Rows are points. The last column is the point's height on a tilted bowl or saddle (a function of degree 2), plus a little noise. Count its main directions that bend up, bend down and stay straight.

Points:
[[ -5 -18   1]
 [ 64  41  48]
 [ 61  -5  26]
 [-60 -32  61]
 [ -9  60  33]
 [-48   7  39]
 [-45  -9  33]
 [ 16  -3  -2]
 [-27  84  74]
 [ 17  -3  -3]
 [  3 -30   2]]
Directions: 2 up, 0 down, 0 straight

Points (10 x 3):
[[ 15  20 -31]
 [-32 -75  39]
 [-26 -50   7]
 [-40 -52   0]
 [-22  24 -36]
 [-13  37 -34]
 [  4  18 -33]
 [-75  14 -71]
 [ 25 -68  54]
 [  6  -4 -22]]
Directions: 1 up, 1 down, 0 straight

Points (15 x 4):
[[   7    0    7   22]
 [ -39  -17   39  -12]
 [  -9  -81    1  -54]
 [ -10  -35   -9   -2]
 [ -25   18   13   22]
 [   2    8   36   13]
 [ -25   36   47    6]
 [ -57  -15   27  -15]
 [  21   65    9   28]
 [  -5   26  -18   30]
 [  -3 -121   19 -117]
 [ -13  -50  -42  -30]
 [  37   64  -13   27]
 [  16  -16  -18   13]
 [  33  -34  -25   -5]]
Directions: 0 up, 3 down, 0 straight

Points, 18 rows:
[[ 39   6  33 -22]
 [ 67 -59   1 -54]
 [ 22   7  37  -6]
 [ -2 -42 -86  57]
 [-12 -56 -84  45]
 [-10  76   4  86]
 [ -5  16 -76  57]
 [ 24  -7 -59  44]
 [-43   7  40   2]
 [-10 -29 -26  -5]
 [ -7  40  32  36]
 [ 33   2 -11   2]
 [-30 -37  21 -16]
 [-34 -40  -3 -24]
 [ 19 -12  61 -12]
 [-62 -27  41 -18]
 [ 23  37 -23  45]
 [  1 -46  17 -13]]
Directions: 2 up, 1 down, 0 straight

Points (27 x 5):
[[-38  56 -42   3 -29]
 [ 27  12  46  60 -29]
 [ 30  57  25  23 -21]
 [ 17  -6 -60 -47 -33]
 [ -5  37 102 -16 -73]
 [ -2  10  19 -42 -25]
 [-88 -42  12  21 -62]
 [ 28  -6   2  61 -20]
 [-19   4 -30  -9 -16]
 [-34  24  67  -8 -46]
 [ 66 -15 -12 -21 -27]
 [-37  52   1  -4 -25]
 [ 11  40  91  15 -56]
 [ -7 -30  -4  16 -17]
 [  5 -29 -20 -17 -18]
 [  5 -19 -34 -41 -23]
 [ -2 -20 -70 -15 -31]
 [-17  40  16 -60 -39]
 [-66   4  32  -2 -41]
 [-50  47 -30 -68 -51]
 [ -2 -33  18 -23 -24]
 [-58  27  27 -22 -40]
 [ -8  17   1  37 -13]
 [-78  -2  30  17 -49]
 [-45 -28   0 -84 -55]
 [-66  79  20 -11 -54]
 [ 18  55 -41  14 -19]]
Directions: 0 up, 4 down, 0 straight

Points (23 x 5):
[[  48  -44  -10    3    9]
 [  46   20  -16   32    8]
 [ -52   61  -10  -13   81]
 [ -24  -74  -39  -30   32]
 [ -66   -4   56    5   61]
 [  78  -21   66   23  -25]
 [ -31   26  -49   38   32]
 [  17  -23  -20  -38    7]
 [  52   43   22   36    3]
 [   6   -3  -27  -21  -10]
 [ -19  -31   22  -30   -9]
 [ -46  -66  -76  -53   56]
 [ -32  -34    8   -3  -23]
 [   4    8    9   55   15]
 [  15    6   77   -5   -2]
 [ -14    8   28    7  -15]
 [  42  -43   45   63   35]
 [ -30   20  -24   19    1]
 [  63   -5   -3   25   -3]
 [  -7  -18  -23   -6  -21]
 [ -32   32   -1  -39   34]
 [ -38   50   47  -35   95]
 [-103  -69   25  -18   63]]
Directions: 3 up, 0 down, 1 straight

Points (45 x 7):
[[   2  -42    0    5   16    2   22]
 [  12   -2   44   12   18  -30   20]
 [ -51  -59    6   12  -72  -35   45]
 [ -27   28  -13   34   26   25   33]
 [  17  -26   11  -23  -40    7   19]
 [ -43   38    4   21   35  -47   43]
 [  67   -6   15  -29   -6  -56   10]
 [ -56  -36  107    7 -121   87  114]
 [   9   35   39  -11   30  -30   19]
 [  19   31  -15   22  -19   11   19]
 [ -44   15  -23  -21   -3  -37   26]
 [ -12   48   12  -36  -16  -79   23]
 [  29   -5   58   -6  -22   27   26]
 [ -16   14  -13   35   15  -12   26]
 [  -4  -53  -23  -40   -4   -2   16]
 [   9   89  -58   20   29   27   64]
 [  26  -13  -36  -13   56  -35   28]
 [ -45  -55   18  -21  -20   12   29]
 [  27  -10    6   -2   31   78   41]
 [  63  -27   32   12   -7  -33   21]
 [ -27   30   11   74   84   26   69]
 [  56  -87  -44  -60   -3   -2   36]
 [  -1  -32    1  100  -11   48   34]
 [  -7  -95  -17   67   26   31   54]
 [  -5  -43  -29   28  -51  -17   28]
 [  20  -47   47    1   13   58   43]
 [  37  -28  -10  -43   17   24   24]
 [ -21  -40   16  -13  -20   64   31]
 [ -78  -14  -15  -40   10   30   32]
 [ -13  -20    0   24   -9   20   19]
 [  19   28   13   30   22  -15   21]
 [ -39  -37   -5   14   31   -2   29]
 [  21   43  -44  -44   11  -27   25]
 [ -37   53  -33  -13   19  -54   42]
 [  -1  -45  -68   -5   45  -22   34]
 [ -62  -48  -86   -2  -26   36   27]
 [   4  -11  -45   56   29   28   38]
 [  31  -13  -50  -15   27  -24   25]
 [  98  -29   36  -11   39  -51   29]
 [  79   35   -7   -6   90   25   60]
 [  37   35   18  -64   20   22   29]
 [ -24  -14  -77    9  -12  -14   32]
 [  50  -13   -7   -4   11   25   24]
 [  27  -59 -103   -2   62    0   60]
 [ -47   17  -14   15  -18    9   26]]
Directions: 4 up, 0 down, 2 straight

Points (49 x 7):
[[ -10  -20  -31   12  -46  -26   26]
 [  68   38   44 -120  -44   16   42]
 [ -36  -36  -89  -27   81   52   60]
 [ -18  -69   43   15   28   32   10]
 [  29  -11   14  -33   13   13  -15]
 [  -4   29   12   54   33   -9    8]
 [  29  -24   -7   26  -46   16    9]
 [ -21    9   29    0  -24   29    4]
 [ -29   25  -29  -58  -32   15   -4]
 [  15   28  -31    6   26  -14   -1]
 [   2  -43   68  -39    4  -44   29]
 [ -46  -14   27   17    0   61   24]
 [ -23   18   68    4   30   75   30]
 [ -16  -65  -72   38  -14   40   49]
 [  35   48  -12   30  -71  -63   92]
 [ -62   50   12  -67  -25   46   36]
 [ -50   28  -40  -51  -23   18    0]
 [  20   10  -37    8   -3   59    9]
 [ -24    6   40   42  -26   75   35]
 [  33   47  -73  -49   45  -23   21]
 [  -4   27   25   38   14   22    7]
 [ -19    8   16   72   29   50   33]
 [  47    3  -82   30    1   18   45]
 [  -3   15    1   -6    8   29   -9]
 [  20   22   28  -57  -39  -25   14]
 [ -92  -42  -36   92  -17   21  110]
 [  15  -59   27   38  -72  -72  103]
 [  50  -25    9   59  -16  -66   60]
 [   4   28   -8   -9  -67   22   11]
 [  15  -35   45   58  -33   42   12]
 [  41   24  -34   49   -5   -6   34]
 [  30  -52   -1   58  -22   40   18]
 [ -49   19  -61    3   -8   33   15]
 [  -2   13   10   33  -44  -18   28]
 [ -13   40   20  -37  -43  -10   15]
 [  64  -18  -26  -47  -10   14    2]
 [  16   32   48   -4    1  -46   12]
 [ -35   13   33   58  -85   27   77]
 [ -76   35  -35   33   15   67   63]
 [ -28   52   32  -30   13   54   26]
 [   7   -4  -29   -3   22   73   11]
 [  56   46   20   36  -38   -9   38]
 [   8  -16   -8  -28  -17  -34    5]
 [  43  -31  -10  -13   31    1   -4]
 [ -11  -31   -2   -4  -22   52   -4]
 [  15  -59   73    7   39   36   -8]
 [ -40  -45   22   29  -44   -1   37]
 [  -7   24   28    5  -22  -48   23]
 [  -6   70  -24  -20  -60  -19   34]]
Directions: 4 up, 0 down, 2 straight

Points:
[[   8   -1   25  -14    3   17    3   33  -20]
 [ -60   27   -6   11   16  -22  -30  -19   -2]
 [ -28    0  -42  -10  -16   10   13   -4  -19]
 [  47  -16   52    9   28  -10    0  -72  -10]
 [ -52  -33  -69  -23  -85  -56   75   16  -94]
 [   1  -29    8   41  -29   -8   20   19  -35]
 [  13  -15   12  -10  -55  -30  -15  -14  -48]
 [ -37  -41  -26   27  -52   43  -46   62  -78]
 [   5   37  -35  -17   -7  -54   99    6  -55]
 [ -28    1  -17  -10    5    4  -37  -22  -10]
 [  67   20  -40  -59   19  -40   17  -14  -68]
 [  32   -6  -25   33   62   20   -2   14  -14]
 [  32   10   12   23   59   16  -81   12   -2]
 [  65  -33   18   -9   29  -29   12   16    3]
 [   4  -13  -52   15   43  -16  -52   28   24]
 [ -29   66   40  -29    5    2   -4   -6  -28]
 [  38    7   45  -21   13   67  -27   -2  -52]
 [   1  -10  -88    1  -62  -49    8  -15  -65]
 [ -18  -44   27  -10    4   12  -31   16  -33]
 [ -10   13   -3  -45  -19   15    7  -28  -21]
 [  14   18   -4   21   38    3  -40   -7   -1]
 [  56  -25   68  -44   65   18   18   17  -17]
 [ -15  -38  -18   51   12   39   -2   23  -39]
 [ -10    7   28   40  -21   29  -17    0  -19]
 [ -27  -29  -36  -19   30   26   18   -9  -30]
 [  -6  -18  -22   71   53   10   65    2  -33]
 [  20   -9  -28    9  -59    2  -18  -43  -51]
 [ -63  -10  -33   35    0   27  -41   -4   -7]
 [  27    2   17   27   62   22  -13  -29  -16]
 [  30   28   15   74  -46   40   27  -18   12]
 [  58  -49   65    2   -9   58  -30  -35  -90]
 [  40  -10  -61   33   -8   29    6   67  -31]
 [  23  -37  -35   12   25  -55   -9  -32    3]
 [  -1   18  -22   38  -21    2    2  -41   -2]
 [ -28   -8  -42   41   -9  -15   67   -8  -34]
 [ -48  121   39   -1   32    7  -22  -50  -35]
 [  12   38   22  -11   23    4  -27  -34  -21]
 [  22   32  -34   27   19  -86   47   25  -10]
 [ -11  -41  -14   28  -40   40  -15   -9  -52]
 [ -34  -96   33  -14  -40  -25   74   36  -33]
 [   6  -26  -90   -6   -1  -83    9  -43  -27]
 [  36   32   16   71  -71    1   34   13  -16]
 [ -31    7  -20  -28  -30  -70  -66  -29  -12]
 [  13  -12  111  -36    0  -38 -103   30  -77]
 [  -2  -12  -25   15   34  -75  -67   -1   55]
 [  59 -112   45   14  -22  -85  -39  -30  -17]
 [ -13   30   -8   -4   47  -52  -57   19   22]
 [  98  -26   70   60    1  -49  -47   70   54]
 [  31   28   13   17   41   22   -5  -46  -14]
 [ -21    5  -19   59  -16  -68  -52  -76   16]
 [ -59   47   33  -62   48   -1   62   57  -74]
 [  63  -33  -73  -13   69    7  -11   15  -53]
 [  56   -1    4  -45  -31    3   -4   24  -50]
 [  30  -15  -19  -12   21  -17  -51   17   -5]
 [   1  -38  -20  -48  -29   43   71  -50  -24]
 [ -27    4  -17  -47   25   38  -62  -18  -37]
 [ -57   44  -22   81   11   10  -40   42   -7]
 [  81   12   16  -29   -4    6    5   11  -36]
 [  23   34  -14   10   -4   42   -3   30   -5]
 [  -1   10  -29  -38   17  -20   26  -27  -29]
 [  62  -61   31   19    2  -12    7  -66  -40]
 [ -19  -48  -45    7  -45  -12  -58  -54  -35]
 [  36   -1   18  -77   -6  -63   -7    1  -30]
 [   5    2 -101    2   71  -19    3   22  -22]
 [ -32   54  -81   22   84    9   19   15  -44]
 [  14    0   28   -9  -83   32  -20   62  -66]
 [  10  -47   25   26  -26  -30   92  -50    6]
 [  20   31  -54  -12  -15   76  -40  -17  -22]
 [  36  -20  117  -12   -3  -12  -48   52  -38]
 [  32  -56   18  -53   12   33   23   76  -40]
 [  61  -30   46  -39    0  -33  -54   23  -25]
 [  13   32   54   -6  -22   49   41   18   11]]
Directions: 3 up, 4 down, 1 straight

Points (77 x 9):
[[   0    4   -6  -29    0   -1  -36  -67  -38]
 [   0  -31  -30   -7  -41   -7   41   34  -31]
 [-121   11   30   17    8   31   25  -24  -81]
 [ -15   22   28    5  101   -7   14  -28  -21]
 [ -57   -9   25    1   30  -23   55   52  -38]
 [ -53  -24   13   60  -30  -53    8  -77  -55]
 [ -32  -34   32   41   20   11    2   82  -38]
 [ -62   23   12   33   32  -35   52    8  -25]
 [ -54   -7  -10   -8 -107   49   19  -10  -88]
 [  42  -12   -8  -27  -32   25   -1   26  -28]
 [  42   -1  -26    2   31   50  -59   -5  -34]
 [  25   28   28   19    8  -39   37   -9   -8]
 [  19   35   -4   15  -58   11    7  -74  -43]
 [  -9    8   59  -73   -9   41  -69  -32  -60]
 [  22   33  -14   -9   39  -30  -35   50  -20]
 [ -44   -4  -66  -22   26   16   23   45  -43]
 [ -42  -16   18    6  -10  -33   55  -53  -40]
 [  23   29   52   29   44  -34  -35  -19  -11]
 [  15   90  -36    2   14  -77  -47  -30  -38]
 [   0  -37   -6   -3  -11  -22   33   15  -17]
 [  25  -61   19    6  -11  -13  -34  -29  -29]
 [  50   13  -56   -4  -46  -48   -4   10  -29]
 [  26    2   13   -7  -59  -48  -14   -9  -28]
 [ -32   39   47  -29   18   -1  -55   57  -42]
 [ -91  -33   20   50  -14   53   12  -77  -95]
 [  44   -4   50  -10  -63    1  -12   -6  -32]
 [   1   48   27   17    0   44   40   29  -15]
 [   3  -11  -14   67   -7   -3  -24    9  -12]
 [  38  -17  -52   47  -33   32  -44   -7  -40]
 [ -57  -26   -2  -20   48  -14    2    3  -32]
 [ -14   72    6  -21  -15    1  -21  -27  -29]
 [  45   39   25  -29   22   20   25  -37  -11]
 [  21  -47   25  -32  -27  -27   25   11  -29]
 [ -75  -12    9  -41   39   -6   41  -63  -58]
 [   3  -43   24    2  -37   -9    3    0  -27]
 [  53   59  -33   -3   24   19    8   11  -19]
 [   7  -20  -15  -45    6  -25   -7  -47  -28]
 [  18   42  -25  -45   -5   47    1  -62  -39]
 [ -23  -15   37  -10   26  -26  -21  -45  -30]
 [ -25  -32   39  -35   35  -53  -22   -4  -35]
 [ -13   14    3   -3   19  -26  -36  -13  -16]
 [  36  -12   39   24   10    4   63   16  -13]
 [  -1  -32   50  -41   12  -19  -43  -56  -46]
 [ -21  -17   32   -3  -70  -13   28  -27  -48]
 [ -28  -54   21    7  -45   -9   -9  -31  -44]
 [  32   -1   24   46  -12  -27  -21   42   -8]
 [ -12  -24   -1   75   46   44   11   -2  -27]
 [  43  -23  -59    0  -13  -38   29  -24  -19]
 [  24   -5  -14   12  -16   -3    9   -9  -12]
 [ -23    2   -5   -5   23   38  -35    8  -29]
 [ -23  -34   -9  -47  -37   28  -48    0  -55]
 [  57  -32  -35   47   -3   39    2    0  -29]
 [  79  -48   22  -16   78  -18   50   -5  -17]
 [  44  -59  -76    8  -29   33    9   18  -44]
 [  20  -20   28  -62   11  -54   14  -39  -33]
 [  57    7  -34   28  -24    2   42   26  -22]
 [ -62   17   26   19   63    7   71   88  -54]
 [  33   -5    9  -30  -13   21   20   49  -27]
 [ -18  -48  -13  -17   15   12  -93   -6  -53]
 [   9   -9   13  -33    2   38  -14  -67  -34]
 [  47  -14    3  -67   55  -19   41  -35  -17]
 [  31  -29  -12   -6    6  -24  -16   12  -12]
 [ -14   22    4   90   42   -1    2   18   -8]
 [ -13  -29  -29   -7    7   59    1   51  -43]
 [   0   28   42  -43   11    6   28  -59  -28]
 [  43   79   -1  -27  -42   14   10   13  -30]
 [  22  -15  -61  -12   14   -3  -78    3  -39]
 [  34   46   53  -23  -54  -21  -21   13  -30]
 [ -22  -13   44  -50   -1  -25   44 -112  -67]
 [  17   12  -33   25   19   10  -46  -29  -22]
 [ -14    6  -93   36   -2  -42    4  -33  -30]
 [ -44   50   25  -60   21   -3  -55  -59  -64]
 [  44  -12  -69  -28   58  -78   33   67  -30]
 [ -38   53  -60  -24   -2   28    1  -55  -60]
 [ -33   22   18   35  -17  -34  -40   11  -13]
 [ -40   48  -55   68   49   -4   13    3  -25]
 [  26    5  -32   22   -6   18  -18  -20  -19]]
Directions: 0 up, 6 down, 2 straight

Points:
[[  53  -44   -6   48   38   -5   14   25    9]
 [  28  -11  -21  -48    3   11   46  -45    1]
 [ -33   34  -49  -10  -36   -6    9  -36   -4]
 [   8  -30    0  -11   12  -50  -55    2   10]
 [ -18   16  -14  105   39    5   75    2    8]
 [ -18   28  -40   -1  -71    5  -45   78   44]
 [ -47   60  -10  -32   28   -2  -61  -14  -23]
 [ -45  -25   -5  -16  -11   24  -42   85    4]
 [ -17  -65  -14  -31  -17  -24  -35    4    8]
 [ -27   41  -18  -42  -32   17    4   10   -7]
 [  24   10   -3  -43  -21  -25  -45   83   20]
 [ -64  -25  -67   20   -5  -39  -33   13   25]
 [ -49    8   44   21  -10  -19    4  -18   -3]
 [  23  -21   28   -5  -12  -36  -45  -17    9]
 [  -5  -67    2  -49   55    0    8  -33  -11]
 [  19  -64    4   32  -37  -41   37  -51   44]
 [ -43  -15   56   36  -87  -16   10   14   52]
 [  20    4   41   46  -36  -54   45  -16   47]
 [ -48  -26  -26   15   76   33   -1   19  -14]
 [ -80  -15 -104   33   83   -2  -67  -99  121]
 [  27    7   -3    3  -14    7  -57   28   14]
 [  52   34  -19  -36   52   34  -13   10   22]
 [  -4  -15  -21   45  -46  -11   -5   18   24]
 [  87  -36   10    7  -38  -37  -20   60   28]
 [  -4   -8  -14   17  -28  -17  -36   51   18]
 [  22   57  -15  -30  -13  -61   66  -22  -12]
 [  12   50  -28   63  -15   37   31  -14   19]
 [ -63  -12  -64   14   34   -7   28  -40   14]
 [  26  -14  -40  -48  -20   35   18  -12    3]
 [  23  -44  -26   42   42  -32    3   12    8]
 [  26  -74   11   -6   14   64  -24   20   -4]
 [   1   -3   19   46   -5   59   11  -20   22]
 [   8  -46  -21    2   62  -72  -49  -13   22]
 [  14   49  -31  -74   35    1  -43   -2  -11]
 [ -16  -37   24   -8   38  -67  -26  -10   12]
 [  -4  -11  -65  -25    6  -79   -2  -32   -7]
 [ -56  -22  -15  -46  -14  -35  -13  -61   -6]
 [ -28  -37   34  -29  -34   91   -3   39   19]
 [ -14  -60   -2  -55   51  -19   60   99  -39]
 [ -61  -36  -80  -11  -21  -56   29  -21   23]
 [ -14  -44   11   51   44    2   58   20   14]
 [  95   16  -17  -55  -21  -23   78  -99   -8]
 [ -51   -6  -19   -8   24   52   26   34   -8]
 [ -19   38  -16    2  -28   17   45  -27    8]
 [  14  -25   10    4  -19  -25  -22    7   12]
 [  22    1  -13  -14  -12   54   17  -32   19]
 [  84   50   52  -35   57   29   24  -38   71]
 [ -51  -28  -46  -45  -18   -9   -7    4    0]
 [  -6  -57  -32   10  -69    2   21   24   48]
 [  60  -61   -2  -20    0    3   -2   93    7]
 [  38   31   -2   45  -15   10  -34  -11   12]
 [ -31   22  -49   50    4   48    3   32   10]
 [   8  -27   -9  -31   -3  -42  -12   -9   -2]
 [  12   11  109  -18  -27  -65  -32  -16   34]
 [  15  -48   16  -33  -19  -92   15 -103   23]
 [ -17  -33   12  -30  -13   11   14  -48    3]
 [ -16   55  -39   11   29    0    3    7  -12]
 [ -49  -34  -34   75  -52   34   17  -15   50]
 [ -53  -79   -7  -55    7   -6  -29   63  -15]
 [  61  -25  -12  -19  -36   17   76   -2   35]
 [  64    6   -4  -18    7  -36   34  -10   10]
 [  18   10  -30  -43   27  -38  -26   13  -12]
 [  44   92   63   59  -33   10   23   13   49]
 [  18   -1  -13    0  -16   -8  -25    4    6]
 [ -26   79    4  -27  -79    2  -11    0   -7]
 [ -17    0   54   66  -17  -57   53  -31   48]
 [  12   20  -12   -9   58   12    1   -1    5]
 [  38  -31    7   97    9   24   13   -2   18]
 [ -45  -14  -13   32   -2   20    7   74   -2]
 [  60    6    1  -21   39  -35   58   36   15]
 [  73  -13    1   81   31  -16  -19  -10   19]
 [ -20   33   13  -45  -18   48    3  -37   -7]
 [ -11   -5   29  -53   32   16   42   15   -9]
 [ -12  -17  -59  -67  -69   77    2  -32   31]
 [  14   17  106  -64  -13   43   94  -18   77]
 [  42   31   -7   -3   -7   47   21  -18   27]
 [  -7  -50   27   37  -18   11   25  -65   35]]
Directions: 4 up, 4 down, 0 straight

Points:
[[  51   20   -4  -44  -69   30  -34    8  -43]
 [   6  -19  -36   52    4   -6   -7  -10   -1]
 [   0   48   -4  -71   36  -66  -50   44  -41]
 [ -59  -39  -93  -10   18   98   27   17   40]
 [  25  -13   10   58  -20   33   61  -26   43]
 [ -21  -29  -29  -32   -6   52   -1   11   22]
 [   6  -23   91  -27   11  -52   -4    4  -14]
 [ -57  -20   72   46   10   40  -40   37   38]
 [ -14   51  -14  -32   65  -23   13  -47  -27]
 [ -28   46  -24    2  -61   19  -28    3    6]
 [ -46   14   20  -11  -46  -39   46   18  -70]
 [ -46  -27   30  -67   -6  -52  -33   51  -45]
 [ -21  -76   17   25  -81   25  -31    7   17]
 [ -41   32  -27  -24   14   19  -22   13   12]
 [  97  -63  -33  -17   10  -16    0   22  -44]
 [  -2   19  -33    2  -17  -70   25   40  -77]
 [   7    6   22   26   22   18  -13   11   21]
 [  39   37   18  -43    5   55  -34   -2    0]
 [  72  -32   75  -42   -2   -9  -28   65  -11]
 [  10   48  -16   -1   23  -55   13  -30  -46]
 [   5  -27    9  -74   53  -23   13   23    3]
 [  61   10  -23    6   16   -6   17  -13  -19]
 [  26    3   -9    4  -61   20  -76   21   -3]
 [ -32  -68  -15  -22    5   21  -23   42   22]
 [ -64    2    5   25   -8  -11   45    9  -19]
 [  62  -12  -43   48    6   69  -25  -31  -24]
 [   9   60  -54  -10   67   -9   -3  -32    2]
 [  28  -15  -58    6   16  -20   -2   56  -20]
 [ -47  -16    9   16  -17  -75   45  -21  -35]
 [ -13   16   -8   14  107    6   47   11    6]
 [  24   61  -64  -16  -59   57   -3   -7   18]
 [  26   -5   57    6  -10  -20    8   26   -6]
 [   1   -1  -20   86 -104  -59   40  -56  -81]
 [  54   -3  -19   35   -8  -25    5  -21  -40]
 [  41  -12   13  -42    8   60   87   30   71]
 [ -49   56   20  -34   40  -50    8  -38  -69]
 [ -24   43  -22  -51    8   36   79   22  -18]
 [  10   43   11  -40  -35   37    3   82   12]
 [   4    5    6   41    8  -29  -87   50   -1]
 [ -38   -1    0   -6   19   -4  -16   29    2]
 [  73   28  -48  -21  -28   59   -8   20   12]
 [  20   -5  -14   30   17   24   12  -12   19]
 [ -90   -7   -7    0   16  -73    4   34  -84]
 [   3   44  104   17  -54   23   45   76  -36]
 [ -25   15  -29   19  -22  -12   36   44  -23]
 [  -8  -32  -71  -31   12   45  -71   -3  -11]
 [ -55   32   74   36    6  -44   12   41  -63]
 [ -92  -37   -3   23  -16   41  -11  -41   -3]
 [ -36   34  -55  -47  -71  -13   31   19  -71]
 [   4  -11   23  -28   11    2   10   28   11]
 [ -13   35   17  -66  -80   50   52   -8  -75]
 [  70   51   68   40  -18   29  -39  -13  -19]
 [  36  -10   31  -21    6    2  -27    0  -16]
 [  46    9  -40  -69   -4   27   46    1    2]
 [  24  -13    7  -23  -37  -41   52   -2  -18]
 [  55   -5  -58  -58   24    7   -5   28   -8]
 [ -26  -13   10   40   12   19  -16   61   24]
 [  18   72  -29  -63   71    4  -76   22   43]
 [  -2  -29   -9  -91  -25  -89    5   57  -64]
 [  30  -40   -1   18   58   72   74   45   82]
 [ -45   52   22   23    9  -33   20  -15  -41]
 [  20   67   40    8    3  -14    6   24  -18]
 [ -25  -18   24   -6  -12   41  -52   15   17]
 [ -25  -28    7   50    0  -36   -9   -1   -6]
 [ -60  -77   54  -57   40   16   70  -51   58]
 [  57  -18    9   14   28    5    9   26    3]
 [  -7  -37  -32  -27   -4    8  -13   53   16]
 [ -50  -21  -70   51    0   11  -33    2   20]
 [ -18  -57   48   24   49   43   55  -26   80]
 [ -52    3   36  -17   18  -48  -48   33  -31]
 [  -6   44   11  -30    1   64  -37   -5   22]]
Directions: 1 up, 3 down, 4 straight
